Rows are points. Examples show where two turns around zero, p and q, send a point. Write where each new point lands after one turn and then the other. Backwards means that the second turn is done in reverse. Each puzzle has new turns, and all numbers are rounded.
In the rows, zero is written as 128.

Turn p:
[ 92 147] => [ 88 120]
[153 153] => [132 163]
[140  84] => [165 101]
Turn q:
[113 111] => [115 109]
[ 90 130] => [ 90 125]
[181 143] => [179 150]
Where do these land?
p, then q backwards: [102  99] => [121  90]
p, then q backwards: [143 114] => [148 124]
q, then p: [126 159] => [104 148]
p, then q: [ 94 102] => [123  85]
p, then q: [175 165] => [134 188]

Turn p:
[135 106 117  88] => [130 111  98  96]
[167 151 121 118] => [154 127  97 152]
[147 113 121 138] => [137 103 130 135]
[ 84  89 144 142] => [103 123 173  93]
[166 189 161 139] => [177 171 121 174]
[ 68 119 105 143] => [ 66 133 150 118]
Turn q:
[119 159 165  96] => [127 130 171  89]
[113 149 123 141] => [127 156 134 132]
[115 111 115 117] => [104 119 120 133]
[ 91  77 143 151] => [105 105 148 185]
[202 143  95 136] => [179 128  67 103]
Where do these land?
p, then q backwards: [ 63  82 116 135] => [ 87 132 142  60]
p, then q: [164 123 146 118] => [151 109 101 118]
p, then q: [128 142  78 127] => [102 149 113 165]
p, then q: [100 119 101 160] => [108 130 163 159]
q, then p: [161 118 159 116] => [157  98 124 105]
p, then q: [134 130 117  95] => [110 133 100 117]
p, then q: [145 182 179 146] => [196 162 131 110]

Turn p:
[ 65 120 100 133 170 155] => [ 76 167 133 100 173 112]
[155 114 163 179  84 132] => [143 107 155 177 120 182]
[135 147  86 142 142 118] => [120 155  86 138 127 124]
[152 112 107  86 113 108] => [140  86  94 117 120 108]
[112 139 117 119 151  88] => [124 144 118 139 125  81]
[126 141 161 133  65 176] => [112 103 166 114  90 188]
[152 123 161 104 172 119] => [181 134 142 111 142 101]
Turn q:
[136 140 201  87 138 118] => [142 136 189  94 146  84]
[114 145 154 110  92 153] => [116 138 166  98 132 156]
[110 142 139 165 122 142] => [115 116 151 158 127 151]
[168 101  95 122 124 172] => [152 116  83 110 165 160]
[124 151  70 123 146 109] => [104 163  80 148 121 119]
[160 144 101 121  95 116] => [153 169 109 122 117 150]
[ 87 133 179 166 160 101] => [109  96 179 170 109  90]
[126  68  85 131 146 114] => [134  90  66 124 108 114]
Where do these land?
p, then q: [129 158 115  83 115 113] => [136 148 114  97  86 138]
p, then q backwards: [125 137 107  82 106 161] => [100  89 116  93 106 137]
q, then p backwards: [125 149 137 167 151  91] => [122 138 145 154 122  75]
p, then q: [101 144 161 153 179 138] => [125 163 178 148 151 101]
p, then q: [131 136 151 145  83 169] => [120  99 155  99 154 166]
q, then p: [158 103 175  99 181  95] => [180 108 113 170 127  70]
q, then p backwards: [148 128  92 164 114 130] => [168 134 111 161 115 125]
p, then q: [107  70  87 132  96 128] => [ 89  69  95 136 118 112]

Turn p:
[169  97 163 158 103 136 109 175 108] => [148  97 168 158 152 179  97 142 110]
[167 125 108 141  92 161 178 130  92] => [160  83 136 146 109 157 171  90 110]
[ 93 121 168  82  83 139 136 102 101] => [101 120 180 118  99  87 136 121  80]
[111  93 109  67 171  87 170 157  99] => [147 123 101 103 200  73 151 118  84]
[142 105 139 159 101 165 142  88 153] => [125  90 162 119  93 140 128 109 172]
[ 97 120 137 141 133 110  97 104 119] => [ 94 152 138 138 133 112 101 114 138]
[106 181 158 136 174  88 126  98 134] => [114 208 135 132 138 107 152 144 158]
[107 123 129 145 130 183  88 149 157] => [ 94 118 120  93 109 175  92 144 133]
[160 158  95  85  83 152 161 117 132] => [167 100 109 128  66 114 165 128 102]
[169 108 102 134 173 123 114 106 148] => [172 137 105 111 141 127 101 110 171]
[111 174  87 153 151 104 110 171 125] => [110 162  63 157 146 156 135 146 124]
[103 130 140 135 143  90 106 138 165] => [103 146 118 133 149 110 109 168 153]
Turn q:
[163 102 121  80 111 148  79 167  95] => [124 116 115  80  90 131 102 167  68]
[126 100 180 112 144 134 107 109 131] => [140 111 181 126 131 151 103 120 107]
[133  95 154 138 102 152 166 112 172] => [144 105 161 158  86 140 127 130 173]
[130 143 170 133 129 120 122 169  89] => [122 158 164 115 128  96 145 141  89]
[126 158 142 139 134 157 162  76 116] => [128 151 137 144 115 157 154  70 141]
[ 98  88 133 134 141  93 168 131 112] => [108  86 145 158 142  85 134 110 127]
[130 151 105 141 129 180 109 122 167] => [127 149 107 130 122 187 136 153 155]
[133 119 160 119 110 170 137 145 110] => [113 136 160 124  82 137 139 137 112]
[159 152 110 171 166  76 157 138 159] => [183 126 104 148 176  98 172 133 152]
[115 173 103  82  86 124 145 158 130] => [ 97 146 105  68 108 101 136 131 163]
[ 78 125  55 133 169  75 142 105 136] => [ 98  89  71 147 201 111 127 101 153]
[143 130 101 155 116 107  43 104 120] => [151 163  85 139 156 143  63 143  97]
Where do these land?
p, then q: [112  84 152 104 155 117 180  88  73] => [161 101 167 123 161 118 132  45 120]
p, then q backwards: [138 153  80 180 167 126 108 120 159] => [123 164  73 144 101 145 128  92 171]
q, then p backwards: [109 118 157  91  89  90 161 166 141] => [108  94 158 100 116 121 139  76 173]
q, then p: [107 118 157 105 116 111  83 157 149] => [126 153 137 113 151 132  92 169  94]
q, then p: [ 94 161 131 118 114 134  96 144 107] => [ 99 170 112 116 119 120 137 143  98]
q, then p: [148 146 136 133  74 123 138  87 144] => [145 131 126 150  70 121 110 150 156]
p, then q: [177 161 130 183 143 120 114  99  79] => [170 187 127 157 113 178 150 109 152]
p, then q: [137 108  72  87 147 154 120 149 154] => [124  87  69  96 114 131 105 134 105]
p, then q backwards: [116  66 131 126 113 140 173 130 117] => [111 101 138  88 173 100 158 124 124]
p, then q: [142 166 134 152 162 165 106 139 158] => [113 145 118  89  98 165 147 157 153]

Turn p:
[136 135  99 162 169 158 184 120 117 102 117 139] => [159  86 124 166 111 146 153 128 128 101  94 169]
[171 133  81 157 111 171 194 177 113  96  95 128] => [141 117 110 122  97 171 191 161 113  90 122 205]
[113 166 136  68 116 112 115 133 109 138 189 111] => [126 140 101 114 139  96 161  85 110 140 161  67]
[166 147 172  87 139 100 108 128 143 125 145  92] => [115 126 161 124 122  93 144 122 100 182 166 104]
[139  94 101 122 129 176 154 142 140 127 108  96] => [156 107 152 106 128 164 149 140 147 104 155 159]
[ 75 134 138 197 122 134  83 111 142 131 131 122] => [ 96 135 123 172 146 152  93 162 170 117 108  86]
[ 64 102  93 179 144  88 103 129 154 113 103 130] => [119 116 120 140 120 100  74 182 180  82 102 114]
[ 76  94 122 190 138 137  99 142 130  64 126 167] => [102 128 134 165  95 151  76 158 128  51  95 110]
[138 128 141  85 136 133 100 103 107 156 106 134] => [130 135 154  88 143 126 124  94 130 160 106 116]
[146 106 157 110 116 108 139 105 117 158 182 142] => [131 127 108 132 165 118  99  88  89 151 159 127]
[118 134 135 135 127 162 207 182 137 109  68 123] => [121 137 139 141  80 141 176 123 168  95 139 209]
[148 125 136 132 138 101  93 131 102 170 142 139] => [110 139 132 116 181 104 119 128 103 144 109 120]
[166 157 138  76 118 118 110 113 162 164 158 156] => [171 177 127 118 141 106 128 109  96 183 142 108]
[137 137 143  92  88  93 103  76 120 140 124 111] => [114 122 107  87 125 122 105 113 130 193 136  98]
Turn q:
[128 134 102 138 121  74 167 167 102 164 121 108] => [128 117 143 144 135 137  88  99  60 149 142 100]
[128  92 143 128 159 174 112 153 169 100 184 109] => [ 93 116  97  99 182  89 114 146 169 109 113 159]
[102 151  99 127  66 107 132 161 105 149 139 115] => [102 130 158 129 124 131 113 124 109 172 177  81]
[151 112 116 117  98  91 142 117 157 117 144 135] => [146  86  97 147 120 122 116 131 140 147 134 101]
[135 113  71 127  94 101 148 153  56 150  87 119] => [119  94 176 124  85 165  99  97  73 138 173 120]
[106 140 116 173 135 102 117  92 127 141 135 107] => [109 133 147 186 143 151 136 135 124 142 107 128]
[129 152  95 128 116 121 140 147 142 161  82 127] => [129 145 134 119  88 137 106 123  93 171 117 124]
[165 194 131 194 118 191 160 161  88  66  77  80] => [110 106 186  32 151 179 195 126  87 154  72 122]
[153 124 127 149 112 111  99 115 129 175 135 152] => [137 127 116 170 116 117 148 140 108 155 157 156]
[102 115 119  92 188 164 105 104 139  75 141 168] => [107 153  90 113 115 137 134 103 197  69 110 153]
[131 128 165 116 127  87  83 120 135 137 104 122] => [147 147 108 153 117 139 132 182 108 106 139 119]
[111  99 196 131 149 171 141 129 165  92 152 172] => [132 133 106 108 144  52 164 129 169  78  96 130]
[142 147 158  92 158 126 116  93 130 142 157 148] => [173 162  98 145 149 131 140 121 155 113 142 145]
[110  91 153  81 150 170 131  81 148 123 135 129] => [159 140 135 125 125 105 107 137 197  89 114 155]
Where do these land?
p, then q: [108 125 157 115 188 145 121  96 106 101 152 172] => [147 101 171 158 119 162 167 175 128 102 106 141]
q, then p: [116 161 129 133 127 155 150 121  86 125 108 140] => [125 123 127 142 109 145 138  83 131 169 139 134]
q, then p: [162 129 133 124  71 163 103 169 158 172 132 100] => [125 175 123 103 187  68 139 106 107 114 147 131]
p, then q backwards: [146 161 125 158  51 117  89 141 164 152 109 106] => [118 184 126 111 103 138  52 141 170 132 133 100]
p, then q backwards: [127 159 117 115 127 162 152 171 124 156 132 152] => [130 164 162 134 165 144 117 108 110 132 134 163]
p, then q: [ 85  87 125 101 128  83 128 124  71  56 156 164] => [ 98  87 157 150  95 191 121 164 176  89 165  93]
p, then q: [113 131 174 141 113 151 152 131 122 164 117 104] => [121 159 124 155 138  93 137 109 159 139  95 141]
q, then p: [121 122 141  90 156 123 137 135  65 110 101 118] => [121 113 148 129  83 165 142 103  88 135 134  94]
p, then q: [ 91 148 139  98 165 102 146 130 129 119 138 126] => [143  95 124 176 130 141 125 146 128 135 112  98]
p, then q: [147 101 113 177 144 101  93 127 171 165 100 134] => [105 167  76 109 127 113 135 151  69 111 133 142]
q, then p: [149 136 169 107 152 139 175 139 136  84 105 138] => [146  94 150  77  80 121 143 128 115 155 129 145]
q, then p: [ 85 128 102 139 144 183 132 139 131 113 122 112] => [123 162 144 131  95 113 109  98 173 140 123 107]
q, then p: [115  88  92 100  91 101 173 110 104 100 168 158] => [141  83 132 137 140 152  63 157 128 147 180  97]
q, then p: [180 122  98 186 161  93  97 105 163 135 173 101] => [157 126 141 142 177 140 108 148 150  62  68 170]
q, then p: [177 123 105 136 103 101  72  81 190 168 107  96] => [127 198 124 118 194 149 141 178 120  86 118 176]
